Each row of a before or after table is a point. The points were changed in one or more steps. Then noise was added and the rows were shuffled. The steps act on columns, c1 being the first. What was done? A step turns or swaps two columns, mirrors them in a line or flattens them onto one, adds a multiple of one to another, or multiplies or shifts one. Angles are multiples of 10 degrees, from the lower column toward the higher: turns from -170 to 170, lines from 10 to 170 but not 90. Use the fewest steps. Two steps may share a column if one is a turn and the other turns, adds or multiplies; they go together, in the order done. Otherwise the lowest column goes first.
In the rows, zero is written as 128.

Before (11 x 2):
[[130 155]
 [131  98]
 [206 146]
 [116 137]
 [ 95 222]
 [169 137]
 [106 162]
 [181 113]
 [154 120]
 [115 180]
 [133 155]]
After (11 x 2):
[[202  61]
 [ 74 116]
 [140 104]
 [166 109]
 [ 98 101]
 [140 124]
 [112 155]
 [136 102]
 [102 121]
 [162  89]
 [ 69  73]]
Steps: turn c1 and c2 by -150 degrees

Before (10 x 4):
[[187 140 128 168]
 [182 148 121 111]
 [191 121 124 128]
 [111 147 178  96]
 [ 81  85  34  93]
 [105 116  39  70]
 [143 109 169 103]
 [ 91 111  36  59]
 [127  97 170  62]
 [131 126 160  87]]
After (10 x 4):
[[187  70 106  99]
 [115  47 133  32]
 [175 100 106  80]
 [123  62 127  27]
 [ 99  96 139  67]
 [134  66 124  45]
 [181  91 108 136]
 [121  74 130  58]
 [129  59 124  72]
 [115  35 133  65]]
Steps: flatten c1 and c3 onto the line at 160 degrees; shift c2 by -50; shift c4 by -30

Before (14 x 8):
[[133  47 131 176 191 135  68 117]
 [128 116 102  72 164 122 165 167]
 [158  81 169 170 151  60  90  78]
 [149  75 170 179 112 119 116  93]
 [ 74 120  98 103  94 119 139 126]
 [ 61 156  88 142 133  94 142 169]
 [101 136 101 127 119 125 185 146]
 [163  74 153 187 105 122 125 106]
 [129  85 186 160 113 117  55 169]
 [ 76 154  94 114 161 140 160 150]
 [106  99 214 150 134 151  63 112]
 [ 98 128 130 127 137 129 196 184]
 [171 190 130 163  59 136 134 127]
 [ 93 150 113 117 164 123 211 136]]
After (14 x 8):
[[121 209  78  94 145 137  88  78]
 [135 158  86 154 111 173 124 106]
 [103 126 144 210 136 127 197 185]
 [ 93 159  84 223 117 160  54 167]
 [125 128 169 152 124 119 186 143]
 [111 121 161 131 157 107 213 135]
 [110 104 189 149 151 113 161 147]
 [109 139 186 102 104 130 140 129]
 [146 141 145 132 153 134 164 170]
 [159  90 101 164  82  75 133 125]
 [128 165 122 160 172 202  68 115]
 [115 165  83 125 114 172 115  94]
 [ 57 125  76 126 134 163  61 106]
 [ 99 142 205 204 129  89 142 168]]
Steps: mirror c1 and c3 in the line at 160 degrees; mirror c2 and c6 in the line at 120 degrees; add 1.5 times c8 to c4; multiply c5 by 0.7

Before (12 x 11):
[[144  60  96 110 126  69 166  82 163 168 108]
 [171 145 127 135 178  60  79 161 185 161 202]
 [151 122 177 177 132 132 131  98 115 117  97]
 [ 91 168 103 136 197 155 131 100 136 165 143]
 [ 92 138 133  74  75 121 104  96 101 144 142]
 [171 131 171 110 119 118 138  78 197 121 109]
 [ 96 168  79 173 122  89 101 105 139 128  90]
 [124  63  91  55 142 125 129 175 107 171 128]
 [101 120  68 136  95 148  78 124 155 149 171]
 [139  96  74  60 178 115 145  94 106 108 172]
 [181 133  88 153  85  69 162 115 200 179 121]
 [ 95 102 116 161 124  75 148 160 130 111 125]]
After (12 x 11):
[[ 81 133 123 132  11 178  79 155 187 103 203]
 [139  88  74  59  48 121 146  93 106 105 169]
 [136 140 129  74 198 155 103  94  99 165 140]
 [ 95  58  96  57 111 126 128 172 106 148 115]
 [161 103 117 159 110 180 145 166 133 144 121]
 [120 129 170 174 127 121 130  93 117  99 102]
 [110 166 107 133  38  82 133  96 136 178 152]
 [116 138 171 115 136 142 136  79 200  90 111]
 [ 85  70  94 111 105 182 165  77 163 128  92]
 [125 109  68 137 189 121  84 122 153 157 164]
 [148 176  85 172 116 173 102 107 139 156  96]
 [ 56 136  84 151 159 200 157 110 205 106 120]]
Steps: mirror c1 and c10 in the line at 120 degrees; turn c2 and c11 by 10 degrees; turn c5 and c6 by -160 degrees; multiply c5 by 1.6

Before (13 x 14):
[[ 90 174 117  98  80 114 166 134  61 124 114 137 117 112]
 [ 83 124  97  90 212 156  80 119 104 127 118  65 132  68]
 [ 72  33 161  99  91 168 175  85 122 108 155  74 153 190]
 [135 114  92 154  72 139 121 143 209 195 101  82 155 155]
 [ 64 142 156 168 153 166 161 209 180 178 114 130 178 141]
 [136 132 124 127 152 139 141 129 174 102 206 145 182 168]
 [102 179 154 205 117 125 154 141  96 135 113 106  82 130]
 [109 147 133 154 134 106 133 133 164  84 103 145  97  94]
 [ 84 126  98  76 142 170  70 130  93 107 148 156 127 164]
 [ 90 173 185 155  94 128 128  73 132 124 133  87  87  78]
 [134 175 133  72  97  96 126 149 166  93  49 124 151 162]
 [ 65 143  96 155 130 117 132 103 192 131 144  73 126 152]
 [ 95 121 135  69 123 162 132 188  85  38 171 105 174 113]]
After (13 x 14):
[[ 74  68 140 103 142 191 140 173  84 194  95 104 167 124]
 [115 164  89 114 183 102 101 127 208  66 166  87 155 130]
 [187 160 186 129 168  99 181 155 133 171 131  92  87 120]
 [126 160 120 141 169 160 151 163  58 157 148 141 113 166]
 [121 178 153 112 130  54 131 160  96 158 146 107  80 151]
 [134 116 134 143 113  97 163 145 163 174 157 145 102 130]
 [145 129  96 106  46 175 180 170 101 129 121  63 131  67]
 [164 142  98 138 126  98 100 181 193 136 112  69 129 138]
 [131 108  92  99 115 187  84 176  91 146 108 158 129  75]
 [182  44 163  96 165 161  79 177 125  86 110  80 154 188]
 [106 140 136 170 142 177  94 125 166 180 211 119 149 135]
 [ 54 170 154  81 101  90 123 206 169  96 135 129 178 164]
 [118 119 123 116 114 133  92 122 173 151  51 144 182 147]]
Steps: mirror c1 and c8 in the line at 130 degrees; mirror c2 and c10 in the line at 20 degrees; mirror c4 and c6 in the line at 130 degrees; turn c5 and c11 by -170 degrees; turn c7 and c14 by 80 degrees

Before (9 x 24):
[[149  85  83 121  99 102 131 127 134 131 130 135 175  95 121 141 144 168
  144  90 145 136  76 124]
 [161 136 111 178 151 159  74 150 145 164 116 108 188  66  60 147 132 133
  173 128  70 162 109 176]
 [149 111 164 149  66 134 105 119  80 172  77 199 150  89 108 135 115 183
  110 122 136  88 106 126]
 [ 99 124 194 197 130 129 158 210  50  88 106 113  70 149  50 188 122  96
   99  97 101  54 218  45]
 [ 99 137 134 116 112 100 123 174  83 110 151  69 103 144 102 128 114 122
  159 139 131 129 151 144]
 [123 129  99 114 123  48  85 175 176 122 134  84 112  72 162 152 148 121
  107 114 163 129 111 121]
 [101 105  82 147  87  70 147 123  80 146 134 145 240 160  78 134 125  87
   90 149 143 108 137 124]
 [ 81 158 116 195  70 111 115 156 129 142 131 132  97 113 120 180  65 128
  169 131 133  50 149  94]
 [126 104 139 130 169 101 127 191  96 136 193 154 150 108 106  97 100 138
  102 131 176 102 160 156]]
After (9 x 24):
[[180  86  82 118  98 102 132 128 136 132 129 135  51  94 122 142 144 168
  144 137 144 134  77 125]
 [181 111 164 166  67 135 105 120  80 172  93 200 100  90 108 135 116 184
  111 120 136  87 105 127]
 [ 56 122 195 176 129 128 157 210  50  89 114 112 174 148  50 187 122  95
   98 184 101  54 217  45]
 [ 61 105  82 134  85  69 147 123  80 145 133 144  17 160  79 133 125  87
   90  53 143 108 137 123]
 [ 10 158 115 205  69 112 115 155 129 142 131 130 164 113 119 179  65 129
  168 141 133  49 149  94]
 [123 104 139 131 169 102 127 192  96 136 173 154 106 107 106  97  98 140
  103 114 176 101 159 156]
 [ 56 137 133 119 111  99 123 174  83 110 144  70 163 144 102 129 113 122
  160 130 132 130 152 144]
 [211 136 111 216 151 159  74 151 145 164 119 107  60  66  61 147 133 133
  172  98  70 161 109 176]
 [115 129 100 144 124  49  85 176 176 121 132  82 136  73 162 151 149 120
  107 148 162 129 112 122]]
Steps: multiply c1 by 2.5; add -0.7 times c7 to c4; multiply c11 by 0.7; turn c13 and c20 by -150 degrees; multiply c13 by 1.3

Before (9 x 48):
[[ 95 128 163 170  73 149 125 148 100 126 111  92 109 140  83 147 142 129
  145 111  83 125 134 110 142  95 105 146 129 115 144 123 143 141 168 156
  109 102 146  57 120 104 152 143 143 149 126 138]
 [113 124 172 110 117 120 108 133  89 145 136 108 111 118 108 123 114 104
  107 120 103  60 127  88 119  92  95 154 149  71 165 100 150 115 123 196
   79  76 127 100 109 165 163 155 158 134 101 127]
 [201 117 133 144 125 184 180  80 148 144 112 228 100  72 127 151  69 166
  181 128 162 116 123 176 156 191 188 111 152 102  82 146 118 145 166 131
  168 123 220 149 137 122 148 107 135 120 149 153]
 [ 97  97 163 100 126 103 216 131 171 191 122 144 169 165 181  75 147 249
   80  84 243  95 171 103 136 153 182  99 154 166 163 153 155 169 132  80
  146 100 204 229 149 168 130  53 137 175 234 115]
 [107 100 167 135 121  97 114 161 105 110  94  85  99 125 120 171  97 115
   93 106  87  87 128 129 114  70 107 169 132  97 128  92 127 103 139 100
   87 116 150 114 118 122 115 164 144 145  97 136]
 [116 121 166 132  91 151  76 114 118 124 117 120 143 117 139 153 104 121
  118 121 106 109 105  70 114  82  65 120  90 106 102 105 112  78 168 175
   93 103 103  79  82 137 126 162 168 121  95  80]
 [164 126 151 189 147 133 187  95 188 106 129 205 109  34 135 115  95 129
  185 177 181 161 155 154 129 199 137 115 163  86 105 143 106 127 141 150
  148 143 173 110 158 153 159 132 153  91 142 168]
 [115 137 197 159 109 107 109 112  94 142 122 114  97 180 129 121  83 116
  150 100 136 146 143 100 112  22  98 118 119  92 130  90 144 104 131 132
   74 106 116  72  90 127 138 155 175 121  80  96]
 [148 124 189 114 107 132  79  98 136 106 128 128  99 100 114 100 127 114
   89 115 128 104 127  92 143  96 123 146 107 120 133  94 147 118 126 152
  127 138 145 107  78 122 124 118 180 132  96 108]]
After (9 x 48):
[[200 168 133 115 125 184 180  80 148 145 111 227 101  72 128 151  70 194
  181 129 161 116 124 176 156 191 189 110 152 104  74 146 118 144 166 133
  169 123 221 149 138 122 149 106 135 120 151 154]
 [115 150 166 137  91 150  77 114 117 124 116 120 145 117 138 152 105 121
  119 121 105 111 105  70 115  83  65 120  90 106  97 104 113  80 168 176
   93 103 103  80  83 137 126 161 167 121  95  79]
 [149 122 189 125 107 132  79  98 136 107 128 127  99  99 115 101 128  89
   89 114 128 104 127  93 144  96 122 146 107 120 124  95 147 120 126 152
  126 137 144 108  78 123 123 118 181 133  96 108]
 [114 130 197 159 109 107 109 113  94 142 122 113  96 180 128 122  82 151
  150  98 136 147 143 100 111  22  99 118 117  92 146  91 144 105 130 131
   74 106 117  72  90 127 139 155 175 121  80  96]
 [ 98  85 162  30 125 103 217 131 172 192 122 143 167 165 179  75 147 180
   80  84 244  94 171 103 135 153 182 100 154 167  94 151 156 169 132  80
  146 101 204 229 149 169 132  54 137 176 233 115]
 [164 149 150 174 147 134 187  95 187 106 129 205 109  35 135 114  96 196
  185 177 181 161 156 154 129 200 139 115 163  85 108 143 105 127 141 149
  149 143 172 110 156 154 158 132 153  91 143 169]
 [113  92 171 130 118 119 108 133  90 146 136 109 110 117 107 123 114  88
  107 119 102  60 128  89 118  93  95 153 149  72 146 100 151 115 122 198
   79  76 127  99 108 165 163 155 158 134 102 128]
 [107 119 167 143 121  99 115 161 105 110  94  85 100 126 119 170  96 105
   95 107  86  85 128 130 115  71 106 170 132  96  76  92 127 103 139 100
   87 117 150 114 118 124 116 164 144 145  97 136]
 [ 96 115 163 160  73 149 124 149 100 127 111  92 110 140  83 147 141 163
  145 110  83 125 134 110 142  96 106 145 128 116 139 124 144 142 168 156
  109 102 146  57 119 104 150 143 142 147 126 138]]
Steps: turn c2 and c31 by 70 degrees; multiply c31 by 2; turn c4 and c18 by 40 degrees; add 0.5 times c19 to c18

Before (9 x 64):
[[135 118 140 114 122 118 167 124 154 212 115 157 164 150 165 135  88 133
  134 157 121  97 100 164 117  76  92 129 115  68 143 162 135 161  96 105
  162 133 116 141  92 127 135 121  77 163 150 144 139 156 145 176 142  54
  137 178 113 129 155 115 148 132 167 112]
 [142  96 134 110 141 128 149 123 146 203 117 177 125 131 153 150  94 108
  150 101 103  61  78 135 136 121 134 162 158 137 124 136 127 149 156 145
  141 140 173  92  93 139 105 149 112 123 141 144 120 139 134 154 160  93
  130 185 117 153 141  94 175  57 190 117]
 [214 119  96 166 117  76 104 105  91  70 216  42  97 115  80  89 122 135
  124 152  81 183 187 125 180 183 139  85 106 205 180  85 175  76 158 112
  174 130 110 176 195 125 126 142 135 104 130  98 131 152 204  46  50 176
  125  92 101 147  94 215 156 183 100 159]
 [207 147 113 102 160 123 188 107  81 203 123 129 125 155 114 164 108 129
  182 144 160 107 107 128 149  96 109 138 175 132 111 113 116 186 164 120
  113 124 164 165 144  73 158 181  95 183 178 110  89 158 175 155 191  83
  165 154  71 155 184 134 182 172 158 160]
 [177 121  94 167 118 113  82 127 143  90 220  32  81  35  48  81 181 125
   85 102 107 196 207 104 113  90 174  85  98 167 141 111 100  58  61 135
  148 138  92 180 125 134  57  80 108 104  86  56 138 121 186  43  63 148
   74 175 141 154 117 186 123 127  86  93]
 [104  78 164 165 115  65  98 171 158 100 211  64 127 105  94  67 203 144
   75  51 112 138 146 150 107 126 210 106 128 151 145 151 109 139  94 144
   94 117  57 109 122 174  84  79  86 108 129 109 150 100  89 104 104  85
  104 143 143 113 145 169 153  85 126  80]
 [118  60 135 130 104  96 150 128 160 199 155 188 151 157 133 124  98 107
  149 106 127 131  98 131 116  97  75 153 138 140 157 142 117 169 172 114
  105 126 129  99 113 125 124 124 124 169 145 109 115 168 134 173 143  59
  154 186 129 138 190  62 186 106 131 125]
 [116  93 139 104  80 107 136 121 130 190 131 167 180 142 132 127 174  84
  140  59 116  80 104 182 123 109 119 141 159 108 134 146 123 134  94 107
  107 107 109  92  65 146 133 134 102 110 101 114 167 121 107 134 116 107
  139 168 155 121 145 119 122 103 122  64]
 [181 162  64 114 156  56 202  50  92 121 110 135 122 173 134 134 150 187
  150 171  98 113 141  70 140 200 135 196  95 226 192  45 154 161 193 154
  174 161 130 101 112  75 164 132 166  44 165  77 125 158 170 202  99 162
  161  77  94 219  94 164 142 125  97 143]]
After (9 x 64):
[[122 121 141 167 120 115  82 127 145  92 220  32  77  33  48  81 180 123
   85 103 112 196 206 103 110  88 130  86  98 164 138 110 169  58  61 134
  144 140 102 176 124 131  51  74 117 101  86  54 138 122 187  42  65 151
   75 177 137 156 117 186 122 123  89  86]
 [132  91 112 103  81 106 139 120 131 196 131 168 181 141 130 124 170  85
  139  56 118  79  97 185 118 107 125 138 157 105 131 147 129 134  96  97
  104 108 111  89  69 147 130 130  99 106 101 116 166 121 104 134 113 109
  141 168 153 124 146 117 124 102 116  63]
 [160 123 183 166 119  74 109 102  91  73 217  40 101 118  83  91 120 134
  120 153  81 186 187 125 180 184  90  88 109 209 178  82 103  80 155 106
  174 127 119 177 197 125 130 140 134 105 132  97 132 153 202  42  48 176
  128  93 101 143  95 209 155 182 100 159]
 [131  99 120 115 139 133 151 122 150 203 118 179 120 129 151 150  92 107
  149  97  97  61  77 138 139 118 128 164 155 140 124 138 124 146 162 156
  142 145 170  94  94 136 104 152 107 125 138 146 118 135 136 158 159  95
  130 185 117 149 146  91 176  56 193 121]
 [146 163 196 108 157  58 204  51  97 115 111 136 119 173 134 131 147 190
  147 169  96 116 136  67 147 196 104 197  96 224 188  47 137 159 196 168
  177 163 147 102 110  77 166 134 167  39 168  78 127 157 167 205  98 158
  158  74  94 220  96 162 136 127  93 146]
 [149  61 115 129 101  97 149 126 165 202 156 188 155 152 137 121 101 108
  153 103 122 136 101 132 115 105 102 148 138 141 160 143 131 169 170 108
  110 121 129 100 112 125 123 125 123 172 145 110 114 169 129 174 140  58
  149 184 132 139 189  64 183 107 130 128]
 [ 75  78  91 164 112  66 101 167 161  99 211  65 129 103  92  63 202 142
   78  48 107 136 145 150 109 129 188 101 127 147 145 153 129 139  92 151
   96 120  44 107 122 176  84  78  87 106 126 110 153 102  90 102 101  89
  101 147 144 114 144 169 156  86 130  80]
 [169 146 135 102 161 124 184 106  84 203 122 130 125 149 114 167 109 129
  182 146 161 105 110 124 148 100  79 139 177 127 111 114 146 186 168 117
  114 130 168 161 138  74 156 175  97 181 177 113  88 160 175 154 193  83
  166 154  77 152 183 132 179 169 158 161]
 [152 116 119 111 123 120 164 127 157 210 117 156 167 150 166 137  88 136
  135 156 121  97 101 164 118  74 101 132 115  66 147 162 118 156  99  93
  163 131 114 137  92 129 133 125  81 166 146 147 139 157 145 176 141  51
  140 181 117 133 156 112 145 132 167 109]]
Steps: flatten c1 and c27 onto the line at 130 degrees; add -0.3 times c3 to c39; turn c3 and c33 by -150 degrees; multiply c36 by 1.6
